Every row gives one point. The last column is the point's height on a tilted bowl or saddle (a function of degree 2), plus a little noise. Along how many of its main directions does it bend up, bend down or stay straight?

Points:
[[ -2  25  18 -21]
 [  0 -12  30 -13]
 [ 16 -16   0 -16]
 [  7   3  19 -12]
 [-50  14 -23 -37]
 [-15 -14  11 -14]
 [-57  -1 -30 -37]
 [-26 -42  42 -44]
 [ 28   8 -59 -36]
 [ 30 -27 -57 -35]
 [  6   9  49 -13]
 [ 12   7  31 -13]
 [-30  41  32 -45]
 [ 11  -6 -33 -15]
 [  7 -20 -11 -14]
 [ -2  -9 -18 -10]]
Directions: 0 up, 2 down, 1 straight

Points (24 x 5):
[[ 28 -45  46  -7  33]
 [-13  21  19  32   3]
 [ 29  61   1 -14  51]
 [-11 -34  45   7   0]
 [  2 -18 -18   2  13]
 [ -2   2 -35 -17  16]
 [-11   5   7   8  -4]
 [  6   2 -25 -39   9]
 [-23 -13 -34 -39  26]
 [-32 -19  16 -42  24]
 [ 13  -3  16  -3  -4]
 [ 25  -1  17 -44  31]
 [-34  -4 -12  -1  18]
 [  2  32 -14 -46   7]
 [  7  -1  28 -13  -3]
 [ 25  44  -4  37  59]
 [-38 -19  52 -65  67]
 [ -1  46  -9   8  29]
 [-15 -32   5 -18  20]
 [ 69 -37  40  53   2]
 [  3   6 -13  -8   5]
 [ 29  13  -6   8  11]
 [ -4  31 -14  12  25]
 [  3  32  37  -5  -1]]
Directions: 2 up, 0 down, 2 straight

Points:
[[  8  55  13 -18  53   0 -34]
 [ 37 -17  13   3 -18  19 -17]
 [ 26 -19  -7  -4  18 -18   1]
 [ 15 -11 -24  48  26  -2   1]
 [ 31 -27   7  58 -32 -47 -38]
 [-68 -40  -8  65 -45   5 -87]
 [-39  10  52  25 -25  55 -28]
 [  3  19   3 -44  -2  40 -53]
 [ 30 -39 -13 -45 -14  10  18]
 [-34   9  -4  18  21 -35 -13]
 [ 39  54 -42  26  18  -6 -11]
 [-17 -15 -27   9 -41  12 -27]
 [ 67  29  -5   2  15  32 -48]
 [ 17  71 -31 -17  52  19 -27]
 [  0   1 -27 -31 -23  37 -23]
 [-12  30  11 -14 -13 -49  12]
 [ -5  19   0  40  35 -15   2]
 [-36  -6 -25 -14  26  27 -39]
 [-22 -17 -30  10  25   7 -14]
 [-32  -4  21 -48   5  28 -48]
 [ 14  14  28 -10 -35 -11  -6]
 [ 53  15  -7  -7  12 -44 -24]
 [ 20  17  10 -22  35 -37 -27]
 [-22  26  21 -26  19   2 -15]
 [ -8 -30 -13  24  18  -6  -3]
 [  5 -12 -34 -34  -8 -11  18]
 [ -2  -2  27 -15  -2 -10   1]
 [-13  30  -2 -24 -19  25 -34]
 [ 23 -12 -21 -31 -17  26   4]
 [-15 -45  17  -5   7   3  -3]
 [-46  35  12 -21 -40   3  -9]
 [ 39  33 -12 -14  15 -13 -10]
 [  4   0 -28  16  -3  -5  -2]
 [ 31  -6 -47  29  -9 -18   0]
 [-24  62 -21  -2  47 -27 -16]
 [-17   7 -46  -1  10  22 -17]
 [-40 -26  12  14  27  20 -23]
 [-11  -5  13 -11 -50  20 -21]
 [ -5 -12 -20  13   6   7  -1]
 [-30  -4  11 -20 -69  22 -33]
 [ 27  -9  28  -8  -4  19 -25]
 [  5  -9 -45  -8 -11  32   4]]
Directions: 1 up, 3 down, 2 straight

Points:
[[ 10 -23   2  32 -23 -42 -32   9  -2]
 [ -8 -27 -40  36 -12  45  19 -25 -30]
 [ 32 -26 -32   7  -4   3  65   0 -13]
 [  4   2 -28 -10 -30   6 -48   5  -6]
 [ -1 -22  -1   5  22  34 -17   7 -10]
 [-12  -2  33 -35  -1   6 -31 -23 -13]
 [  2  -8  12  15  39  21   1  20 -13]
 [-18  48  29 -20  30 -15 -33 -25 -40]
 [-18  24 -49  -5  22  14   6 -11 -20]
 [ 25  29 -17 -43 -25 -10 -35  36 -38]
 [-33   9  41  10 -16 -40 -27 -32  -8]
 [ 23  -2  -5 -19  23  18   3   9  -2]
 [ 50  -6 -13  26 -70   3 -30   2  -7]
 [-10 -27 -20  14  -2   0 -17  35 -14]
 [-14  -4  22   3 -10  32  12  36  -5]
 [  3  35  22  -8 -38 -40   0   7 -24]
 [ 31 -25  17  65 -22   2  18   2 -33]
 [  6  22 -21   2 -43 -19  40   1 -15]
 [-18   9   5  14  22  19 -28 -22 -17]
 [ 56  43 -24  -5   9 -21  -5  95 -75]
 [ 47 -73 -21 -38  26 -15 -25  29 -44]
 [ 11  23  17   6  16 -13  -9 -35 -13]
 [  6 -11  29 -14  -7 -13   4  10  -1]
 [  9 -24  12  59  -7 -10 -29 -12  -7]
 [-55  17 -25 -18  21 -16  25  34 -23]
 [  4 -46  10 -21  -4  -6  39 -17 -16]
 [ -9  -9  40  34  -1  -8  27 -35 -23]
 [ 22  -8   4 -39   0 -13  39 -20 -10]
 [-44  -9 -32  18  20   0  24  22 -23]
 [ -5  55 -10   4 -15  -1 -23  55 -54]
 [ 36 -12  16  -9  29  54  12  -3 -14]
 [  3  13 -17   9  15  32   1 -56 -27]
 [ 27   7  -7  23 -41  16   8  -6  -7]
 [-14  11  -7 -22  -4 -74  18  15 -52]
 [ 12 -16   9 -23 -11  37  38   4   6]
 [  1   0  22   7  41 -15   0 -19 -16]
 [ 14  34  31  28 -52 -14 -20 -21 -16]
 [-12 -25   3   0 -22 -40  19 -33 -17]
 [ 14 -39   9  37 -22  57 -23   6 -17]
 [-22  -6 -27 -78  38  -1  11  14 -40]
 [ 31   9 -18 -48 -48  22   1 -45 -22]
 [-29   1  20   4   5  25 -24 -21 -13]
 [ 34  -7   2   5 -16  63  16  -7 -12]
 [-50 -16  -7 -19 -10  -8  24  57 -24]
 [-39   5  -1  -5  33   4  11   6 -13]
 [ 11 -19  38 -46 -25 -26  17 -15 -19]
 [ 26   5   2  15  10  47  20 -17 -13]
 [-35  39   3 -23 -11  -2  51  34   2]
 [-33 -49  39  11 -25  -3 -21 -10   7]
 [ 16  37  -1 -46 -19  51   4  10 -21]
 [-44 -50   9 -16 -34 -23   2 -32 -15]
 [-26  -6 -34 -28  38 -38  28  53 -41]
 [-25  -6  -1   1  -9  56   4  25 -13]
 [ 28  24  50   6  26  17 -40  50 -47]
 [-46  36  -7  14  -7   8 -39 -28 -33]
 [-25 -27 -17 -31 -28  13   3 -43 -15]
 [  1  24  25  17  -7 -19 -12  -7 -12]
 [ 24  19  44 -36  10  15  -6  26 -18]
 [ -3  -4  17 -34   6  -1 -42  -1  -9]
 [  6 -36 -11  -5 -43 -17 -43  36  -5]
 [-16   1   9  -5 -15 -11  27 -13  -4]
 [-30 -27  29  -3  -6   8 -19  31  -9]
 [-26  -1 -17  47  59 -13  39 -27 -59]
 [ 18  -5 -46  44  64 -11  30  -7 -60]
 [-17 -11  20  28 -33 -11 -21  29 -11]
 [ 47 -16  -3  20 -23 -56  -1 -15 -20]
 [ -9 -14 -44  -1  26  62   0   1 -27]
 [-20   2   3  27   6  -7  41 -44 -27]
 [-38   8  35   5 -19 -24   1 -56 -20]
 [-16  -8  65  21   7  24  18 -16 -24]
 [-61   4  37   3  27  12  -4 -35 -37]
 [ -7 -25 -27  -2  -2   5  -8  -8  -4]
 [-12   7 -63  19 -17 -60  37  17 -73]
 [-24 -24 -20 -29   5 -30 -52 -13 -11]]
Directions: 1 up, 7 down, 0 straight

Points:
[[ 32 -10  -9 -15  36 -13  45   0 -35]
 [-56  -7   7   0 -18 -14 -36  25   9]
 [ -5 -52  -8  41  28  33 -18  -6 -56]
 [ 20  -6   8  14  -1   0  89  11   4]
 [  0 -10  31  -1 -51  -6  17 -23   4]
 [ 45 -13 -14  16 -30  28   9  35  -6]
 [-60 -48  -8   9 -40 -66  34  18 -28]
 [ 18 -14  32   4  14  18 -52  14 -23]
 [ 23  43 -44 -35  27 -18  19 -33 -67]
 [-19  -9  13 -14 -18 -32  61  19  16]
 [-67 -36  16   1  -4 -17  23   1 -10]
 [  9  42   2  15   7  14  -1 -37  23]
 [ 21 -16  17 -47 -29 -23 -24   1   2]
 [ 14  72 -25 -15  31  -5 -30 -15 -30]
 [-30  30   9  29  -4 -10  -3 -41  17]
 [ -1 -62 -34  23  -7  13  18 -18 -29]
 [ -1 -14  -7 -43  37 -22   4  31  -2]
 [-74   7 -29  -7 -23   9  18  14   7]
 [ 34 -20  59 -41  15 -23   7  49  47]
 [-24  10  -5 -22   4 -22 -50 -33 -26]
 [-16  47  19  16  25 -16  -8  30 -25]
 [ -7  16   7 -44  18 -12 -28 -49 -40]
 [ -8 -52 -14 -16  -3 -62  29 -32 -48]
 [ -7  46   1  53   6 -15  16  -6   8]
 [ 27  39 -22  -4 -23 -37 -26  38 -35]
 [ -2  -2   4 -19  51  -2 -28 -24 -38]
 [ 15  15  17 -19  -7  12 -23 -42 -11]
 [-28  13   2   3 -19  17 -17 -12  13]
 [ 25 -43  -6   6  10  29  -8  23 -11]
 [ 42 -32 -33   2   6 -16 -17 -27 -14]
 [-65 -43  10  22 -14  36   4   4  -5]
 [-27   8   0 -36  -3 -49   5 -14 -31]
 [-36  63   6  58  14  34 -15 -50  89]
 [-41  -1  38  35  10  52 -26 -20  -1]
 [ 21  -1   0  32   5  48   8 -55  -7]
 [  8  27 -16  21 -32  15 -17  34  -5]
 [-38   2  11 -31  -8 -50 -23  42  13]
 [-10  -5   0 -15  -6 -23 -43 -29 -24]
 [-28   6   4 -39  19 -10 -11  15   0]
 [ -4 -37 -14  16  25   8 -11  24  -8]
 [  1 -16  53  30   7 -25  14   2 -13]
 [ -4 -15   9  13 -30  47 -10  26   9]
 [-45   9   4  21 -32  -6 -17  19   5]
 [ -5   1   9  19  -4   7   2 -33   2]
 [ 14  39 -16 -36 -13 -18 -25 -10 -27]
 [ 34 -17 -23 -23  13 -22 -11  25  10]
 [-28  14  -2 -30  12  18  27  23   3]
 [ 36  17 -21  15   7 -19  17 -12  -6]
 [  5  12  30  -5   9  79 -13  21 -11]
 [  3 -24 -12   2 -19 -50   7  12   3]
 [  3 -19  15  18 -35  21  -2 -10  -2]
 [ -4   4  -7 -17  23 -16   7  15 -11]
 [  4  -7 -74  34 -53   1  24 -19  15]
 [  2  -1   6   8  12 -49 -17 -27 -22]
 [-11  39 -32  16   2  -6   2 -12   2]
 [-37 -18   8  48  15   4   1 -18 -25]
 [-35 -24  11  37  21   4 -11 -65 -55]
 [ 44 -15 -26  30 -27 -35 -15  10   0]
 [ -5  75 -16 -49   2  44   7   1 -32]
 [ 18 -19   6  32 -34 -24  31  -5  -3]
 [ 15  27  38 -49  -7 -16  -8 -26  -4]
 [-34  24  58 -34 -25 -11  11 -17  41]
 [-55  21 -14 -38  32  -3   9 -14 -47]
 [ -3  -8 -10  -1  26  28   9 -16 -25]
 [ -2  -1  38 -48 -11  -9  14   7  31]
 [ 36 -14  30  22 -16 -33 -34  -5 -29]
 [-26  35 -17 -15 -20 -26 -35  -7 -19]]
Directions: 2 up, 4 down, 2 straight
